Every row gives one point. Each copy is the shape, with its points in the same order, stretched, turned, moved and blurred by noise. Some copies are also mirrored. Which?

Shape (8 x 3):
[[-10.5  -5.8  22.0]
 [ 14.7 -12.4  12.5]
 [ 29.3   6.6 -27.9]
 [ 58.8 -35.3  40.1]
 [ 13.9 -14.8  20.6]
 [ -1.0  13.5 -12.2]
 [  9.0  -9.2  -3.1]
 [  4.0  10.4  18.9]]
Copy 1 (8 x 3):
[[-19.2  -0.4  12.1]
 [  4.8  -9.1  16.4]
 [ 37.4   2.2 -15.1]
 [ 27.5 -31.6  60.7]
 [  1.3 -11.7  22.1]
 [  6.4  12.3 -15.6]
 [  7.4  -9.6  -0.8]
 [ -3.0  14.8  13.0]]
Copy 1 is: only turned
Copy 2 (8 x 3):
[[-33.1  10.2  -6.1]
 [-11.2  10.8 -21.7]
 [ 29.2  19.7  -1.6]
 [ -5.4  10.1 -76.8]
 [-17.1   9.9 -26.4]
 [ -0.2  21.1  14.1]
 [ -2.5   6.2  -6.9]
 [-21.5  28.4  -8.2]]
Copy 2 is: mirrored

Shape (7 x 4):
[[-46.7 -34.9 -20.9  -8.4]
 [ -9.1  -6.3  30.9  -6.1]
 [ 12.4 -24.8   8.8   2.2]
 [  8.5  16.8 -18.2   0.1]
 [ 10.3   9.7 -16.0   0.1]
 [-44.4  30.6 -11.7 -16.2]
 [ -3.4  17.9  31.7  18.9]]
Copy 1 (7 x 4):
[[-60.3 -28.0 -33.8  -1.2]
 [-18.4 -19.6  26.8   9.8]
 [  0.2 -32.1  -5.1  15.8]
 [  3.2  14.8 -15.2   1.7]
 [  5.9   8.2 -15.9   1.4]
 [-45.1  30.8   1.1 -13.8]
 [ -8.3   6.7  31.6  29.7]]
Copy 1 is: only turned
Copy 2 (7 x 4):
[[-19.4 -12.9   1.5  59.7]
 [  9.1   1.9  35.7   6.0]
 [ 22.8 -18.0  10.9   3.8]
 [  1.0  15.8 -16.8  -7.4]
 [  5.5   9.9 -14.3  -5.3]
 [-31.1  36.9   3.6  25.4]
 [ -9.1   4.7  31.1 -22.6]]
Copy 2 is: mirrored

Shape (12 x 8):
[[-39.1   6.8  -0.8  -2.9  46.1 -21.2  -2.3 -24.8]
 [-42.1 -13.3   9.3   6.7  28.1  22.6  -8.2 -36.7]
 [-27.9 -26.3   1.3 -25.0  23.9   9.5 -24.2 -11.8]
 [ 10.9  -6.1 -22.5  32.9  -9.6  16.8  10.2  34.8]
 [  8.0   7.7   6.6  10.1 -33.0 -15.5   6.3  30.5]
 [ 25.5 -21.0  23.1  25.9   3.0 -37.3  -0.3  -7.1]
 [-43.2 -31.7  -9.4 -17.5  16.7  15.5  23.7 -24.7]
 [ 38.8   9.1  -5.9  25.3 -31.6   5.3  -4.4  12.1]
 [-11.0  -6.9 -11.2 -25.4  33.7  10.7  12.9 -33.0]
 [ 21.4  13.5  17.3  10.5 -16.9  13.4   8.1  21.4]
 [-26.5 -11.4 -24.6  -7.8  16.6  -8.9 -15.0 -27.8]
 [  9.1  11.8  -7.9  26.3 -48.1  -0.1   6.9   5.6]]
Copy 1 (12 x 8):
[[-41.7  12.7   2.7  14.9  40.1  -3.1 -16.8  -7.0]
 [-31.2 -28.0   5.6  19.8  29.2   3.4  -4.6 -40.4]
 [-17.7 -27.3  -3.3  -6.3  21.1   3.5 -28.4  -0.2]
 [  7.4  -2.6 -12.0  52.8 -13.9   7.5  21.4  22.3]
 [ -9.6  16.5   9.5  28.7 -38.0  -6.7  15.0  26.9]
 [ -6.4  29.2  37.6  31.5  -7.0  38.5 -13.2  13.5]
 [-40.9 -37.1 -17.7   3.3  25.9  20.1  11.2 -14.2]
 [ 19.5  24.1   3.8  33.8 -38.7  11.3  11.8   0.7]
 [-18.1  -3.6 -16.2 -10.4  38.0  17.3   0.4 -15.4]
 [ 12.7  14.0  14.0  17.4 -17.6  -5.1  27.4   9.5]
 [-35.6  -5.6 -23.2  11.2  12.5   6.3 -24.8  -9.7]
 [ -6.4  18.7   1.9  39.7 -51.7   2.9  25.3  -1.3]]
Copy 1 is: mirrored
Copy 2 (12 x 8):
[[ -8.4   1.0  -2.5  -7.3  49.5   7.3   0.0 -40.6]
 [-45.4  -0.9  -1.1   4.0  26.8  -1.8 -13.3 -17.5]
 [-17.7 -12.2 -11.6 -18.5  22.0  -9.0 -33.4   3.8]
 [ 17.5  -3.2 -14.9  44.7  -5.0   3.8  19.4  30.2]
 [ 37.6  -6.2  12.0  13.4 -29.1  15.8  19.2  11.5]
 [ 33.1  -9.7  34.0  36.4  -0.5 -31.5  -4.4 -18.5]
 [-39.7 -22.7 -24.6 -17.7  23.1 -19.5   9.5  -5.2]
 [ 32.9  22.6   2.1  38.5 -36.5  -7.2   8.1  16.9]
 [-19.1  13.2 -22.6 -20.4  32.1 -29.4   1.3 -16.6]
 [ 15.8  18.3  18.6  15.2 -16.5  -1.1  14.9  25.5]
 [ -7.2  -7.2 -26.7   0.0  17.5  -5.2 -15.6 -25.1]
 [ 19.7   4.6   0.1  30.2 -43.4   5.9  21.2   0.4]]
Copy 2 is: mirrored

Shape (17 x 11):
[[-22.1 -34.0  -5.8 -23.3 -23.3  42.0   4.4 -22.2   6.0 -13.8 -32.6]
 [ -1.2 -34.5   4.5  27.5  -9.9  -3.5   9.7  17.2 -33.2  25.2  17.0]
 [ 23.6 -39.6 -30.8  11.7   9.5  -6.2   0.8  17.3 -24.1  -9.7  28.7]
 [-28.4 -33.7  10.6  -9.8  -2.1  11.3   9.7  10.0  21.7   7.2 -30.4]
 [  4.6  -2.0   4.6 -19.2  -0.9  24.8  17.7  32.3  -8.8  -8.4 -25.0]
 [-11.3  -3.4  11.1  28.8   5.0  -9.1 -27.9   6.3   3.7   9.9  16.8]
 [ 15.5 -25.9 -12.1   2.5 -26.5  -1.0  -7.5 -26.7 -24.1 -36.7  19.3]
 [ -3.8 -42.5 -20.9 -15.0   3.3 -10.6  16.8  35.4 -23.8  18.4 -16.6]
 [ -4.4  -7.0  12.1 -32.7 -37.1  45.6  -9.7  38.8  15.0 -41.2  31.4]
 [  2.4  -4.4 -43.8 -19.3  -4.3   8.1   3.9   4.8  -6.2   7.9 -36.6]
 [ 21.5   4.9   7.8   9.9  17.4  -8.8 -36.1  38.6  -4.9  15.6 -21.7]
 [ 13.3  -4.7 -20.9  11.0 -18.7   8.8   6.3  24.0  23.2 -17.0  10.1]
 [-24.6  23.2   8.5  12.8  18.3 -12.1  21.9 -24.4   4.3 -25.2 -16.7]
 [-10.6  17.4 -19.2  32.5  -8.4  -1.1 -27.9  22.1 -31.9  -8.9 -16.1]
 [ -1.5 -29.7 -13.4  38.2  26.9  12.9 -35.5  11.3  14.3   9.4 -20.4]
 [-10.7  18.7   8.9  16.9  25.3  15.4 -36.2   6.7  22.3  -8.6  12.5]
 [ 19.6 -10.1  15.4  -9.8  20.3  15.9  12.2  25.7  29.0  21.1  24.3]]
Copy 1 (17 x 11):
[[-11.8 -39.0  16.9   2.7  -8.2  50.4   7.2 -38.6   6.4 -12.8 -34.8]
 [ -4.3 -31.7  25.9  11.9 -18.9   4.5  -0.5  34.3 -43.2  15.9   5.2]
 [ 13.9 -40.1 -17.5  16.3   2.4  13.6   6.3  34.6 -46.5 -14.4  24.4]
 [-31.1 -29.7  33.2   6.9   9.3  29.0  17.2   1.6  22.3  -5.9 -25.4]
 [-13.1  14.5  13.9   0.6  -5.1  47.3  21.6  15.8  -6.7 -14.9 -21.5]
 [ -8.7 -10.4  18.1  26.8   0.9  -5.8 -24.9  15.1   0.0  -0.4  21.1]
 [ 19.5 -40.4  -7.0  14.7 -30.8   4.9 -10.0 -20.3 -34.6 -39.3   8.8]
 [-19.6 -29.7   4.4 -13.0  10.9  17.3  15.2  41.9 -30.4   3.6 -24.7]
 [-15.1  -8.1  10.7 -14.4 -35.8  80.6  -2.8   4.7   6.8 -45.7  31.0]
 [ -2.2  -9.1 -30.8  -2.8   5.7  23.5   7.8   0.4  -4.4   5.6 -37.4]
 [  9.4  18.9  10.3  14.1  22.3   9.4 -23.3  46.5   5.3  -8.2 -11.5]
 [  0.9 -17.4 -16.5  14.2 -22.6  33.9  12.4  22.3  12.8 -15.5  15.8]
 [-30.6  16.5   8.8  42.2  -7.0 -17.1  23.1 -31.0   1.4 -19.0  -7.0]
 [-16.4  11.6 -14.6  37.1 -18.6  12.3 -36.1  22.2 -24.0   0.5 -17.7]
 [  5.1 -27.5   8.6  51.0  31.7  25.9 -18.5  22.8  10.1   7.6  -7.0]
 [ -9.0  12.3   9.6  37.1  16.2  20.0 -22.3  -4.3  18.6  -9.9  29.2]
 [  6.9  -1.8  22.0  -1.2  17.1  27.1  29.2  24.6  12.8   2.8  36.6]]
Copy 1 is: only turned
Copy 2 (17 x 11):
[[-14.8 -17.9 -28.1  -2.3 -25.9  44.4   0.4  -5.9  19.3 -27.2 -40.1]
 [ -0.5 -49.5   2.9  24.4  -7.9  -1.0 -11.2  18.6 -29.3  25.7  15.1]
 [ 27.5 -48.3 -33.2  15.9   5.4 -13.7  -7.1  16.0  -7.0  -4.8  37.2]
 [-18.9 -28.0  -4.7 -11.5  -9.0  11.1   3.0  16.3  23.0   8.5 -41.7]
 [ 21.2  -8.8 -11.4  -4.0   6.7  19.3  10.5  33.9 -10.0 -11.6 -37.1]
 [ -2.8  -8.7  15.5  14.9   1.5 -18.9 -28.9  11.6  14.2  21.8  14.7]
 [ 10.3 -25.3 -15.8  24.0 -23.5   5.3  -0.4  -7.8   2.8 -44.4  32.3]
 [  4.4 -50.3 -28.2  -9.8   0.3 -15.4   1.0  23.9 -25.7   7.9 -17.9]
 [  9.1  14.6 -18.4 -20.4 -20.7  42.8   5.4  62.5  16.6 -30.4  17.0]
 [ 18.5  -5.7 -46.3   5.3 -10.0  -9.9  -3.1  -1.4  -6.8  -9.2 -39.0]
 [ 36.6 -13.4  10.6   3.0  11.9 -31.8 -40.3  34.4   2.1  10.7 -23.4]
 [ 20.5  -5.2 -27.4  19.3 -16.0  -4.7  13.2  37.5  20.3  -4.6   5.4]
 [-10.2  13.3  13.6  22.5  23.4  -7.1  24.3 -17.5  14.6 -12.4 -20.4]
 [ -0.3   7.4 -10.9  39.3   8.4 -20.4 -37.1  25.3 -17.9 -10.7  -6.7]
 [  6.5 -33.2 -16.1  21.7  14.8 -13.5 -48.9  15.1  37.1  19.3 -15.1]
 [ 11.3  20.6   7.3   5.8  20.8  -4.0 -31.1  14.3  36.8  11.0   5.0]
 [ 39.5 -16.2   4.0 -17.0   3.8   8.5  10.4  24.1  19.7  37.7   1.0]]
Copy 2 is: only turned

Shape (15 x 12):
[[ 30.3 -20.2   8.6  -9.1  -8.7  34.6  35.6  16.7 -16.4  -3.2  23.0 -25.9]
 [ 36.1   8.6   2.5 -22.7  26.0 -14.9  27.9 -19.4  -7.2  30.0   5.6  -0.9]
 [  6.0  -9.2  10.4 -35.2  -1.7  -8.6  -9.2  21.3 -27.4  -8.5  -7.7  49.2]
 [  9.6  -5.1  24.0   3.5 -46.3   0.4  29.9  -8.2  -4.1 -33.7  -2.2  41.3]
 [-12.8  11.2 -16.0  -7.1 -20.9  10.5  36.9 -13.1  -8.6  11.2 -33.2 -30.8]
 [ -9.1  34.2  44.1 -12.3  -5.4  25.6  30.9  17.0 -31.2 -16.3  21.4 -13.2]
 [ 19.3  14.8  17.1  25.0  -6.1   3.7 -11.9 -24.4 -12.3 -38.8 -18.0   6.2]
 [ -5.5   1.3  -2.0  -1.6 -34.3  20.4  -5.9  25.0 -24.3  -5.8  22.0  11.5]
 [-13.3   1.0 -18.1   5.4  13.6  35.9  48.6  36.6 -30.4  14.0  49.4  -5.8]
 [  8.9 -21.9  41.5  16.9   4.4  10.9  -8.8  12.0  -7.2 -22.5 -29.1   2.6]
 [ -8.3 -24.1  -7.1 -14.0   8.3  -0.5 -21.1  17.6  16.4   9.8   4.6  21.2]
 [  5.3   7.1  12.2  -0.7  10.5  26.7  58.2 -17.3  19.0  21.1  17.3  17.5]
 [ 16.5  13.0  38.6   5.3   2.8  15.0   2.5  24.1 -14.5  15.1 -20.3   8.7]
 [ -6.8 -41.0  10.2  23.1   0.4 -17.4   0.0  18.2   8.0  13.3   1.7 -11.8]
 [ 15.4   0.9  -4.1 -27.4  25.9 -12.1  30.5  53.2  36.3  35.2 -25.1   0.7]]
Copy 1 (15 x 12):
[[ 16.2 -25.4  -7.8   3.1  -3.9  15.2  51.7  20.2 -16.5  -6.7   9.1 -25.7]
 [ 30.0  15.1 -14.4 -35.6  15.6 -13.9  30.0  -8.9  11.5  21.9  -4.4  -5.2]
 [  3.2  16.0   6.4 -13.9  -7.8 -18.5  -8.7  14.6 -43.3 -24.4  -1.3  42.6]
 [ -2.7  15.2  23.8  42.8 -36.6 -33.0  21.9   0.0  -3.8 -18.9   5.1  16.8]
 [-19.8   2.1 -32.3  15.1 -15.5  13.4  30.3  -6.5   8.0  22.7 -39.8 -10.2]
 [-19.4  26.2  -1.7  23.0  -3.7  34.2  31.5   4.9 -32.7  -0.8  35.8  -5.3]
 [  8.8  21.2  -2.0  48.9   2.6  -9.6 -18.1 -22.2  -8.6 -30.4  -5.2 -14.5]
 [  4.4  -8.7 -16.6  32.2 -17.7   7.9  -1.1  27.7 -34.3  -1.6  12.7  24.2]
 [ -9.1 -33.8 -31.7  10.0  25.4  25.1  54.1  25.3 -10.3   8.8  34.2  24.4]
 [ -2.9  -0.9  36.7  22.2  13.2  11.3 -14.1   0.4 -16.3 -30.6 -16.8 -14.1]
 [  7.7 -13.5  -3.7 -17.1  -1.2   5.7 -23.5  21.7   7.8 -15.2  -6.0  29.7]
 [ 13.5  -5.2   6.5  -1.8  -2.1   9.9  56.0 -23.4  45.7  10.4  13.9  13.6]
 [ 12.5  13.3  26.1  12.0  18.1  23.0   6.0   4.0 -23.0   5.4 -11.5   6.0]
 [ -5.9 -30.5  18.0   1.0  11.4  -4.6 -13.5  34.9  13.6   6.8  -8.1 -12.3]
 [  9.5  20.8   5.6 -41.2  21.8  24.6  32.2  47.4  25.9  10.8 -35.1  18.1]]
Copy 1 is: only turned
Copy 2 (15 x 12):
[[ 28.7 -10.7  20.5   8.6  -2.5  36.4  20.5 -19.5 -28.7  18.8  40.1  -5.2]
 [  8.3   9.3  25.7 -29.5  29.4  -0.8  12.9   0.1  -2.8  43.2   9.5   8.6]
 [ -9.8  -2.6  19.9 -21.9 -36.2   0.3 -13.3   8.0 -13.1  -4.6  -7.3  35.3]
 [ 11.4  18.9  21.8  15.8 -32.0   8.4  24.4 -47.3  13.1 -33.8  -5.3  40.6]
 [ -4.1   0.3  -3.6 -19.1 -17.4  23.3  32.7 -29.3  10.3  12.7   4.4 -37.4]
 [ -9.6  25.4  52.4   9.8 -16.6  22.0 -15.3 -22.4 -27.0  -6.7  38.2 -24.5]
 [ 19.4   3.6   7.7  10.9  12.0  17.7 -25.5 -47.9  21.6 -22.2 -15.2   3.7]
 [ 15.8  15.6  -3.2   8.7 -52.3   9.3 -18.4 -20.5 -20.2  -5.3  20.0   1.6]
 [  3.6  18.9  -8.8  -4.1 -13.5  27.4   4.1   2.7 -65.8  15.4  65.3  -9.4]
 [ -2.8 -30.0  21.4  34.4   0.1  28.0 -12.0 -10.2   5.4 -16.4 -14.8   6.0]
 [  3.5  -8.2 -17.8  -9.2 -19.3  -4.3 -12.3  32.8  13.2   7.7  16.5  14.1]
 [ -8.2  36.2   7.6  -5.1  24.3  18.2  24.4  -8.0  10.7  14.5  48.1  22.6]
 [ -3.4  13.5  35.7  21.4  -3.0  33.2 -13.7   0.7 -16.5  18.3 -17.9   9.0]
 [  9.1 -32.7 -12.6  31.0  -3.5 -10.6   2.6  17.3  -0.6  11.9   9.4  -3.7]
 [  6.6  12.3   8.4 -16.7  -2.7  21.3  48.3  68.6  -4.4  23.0 -10.1  -1.1]]
Copy 2 is: only turned
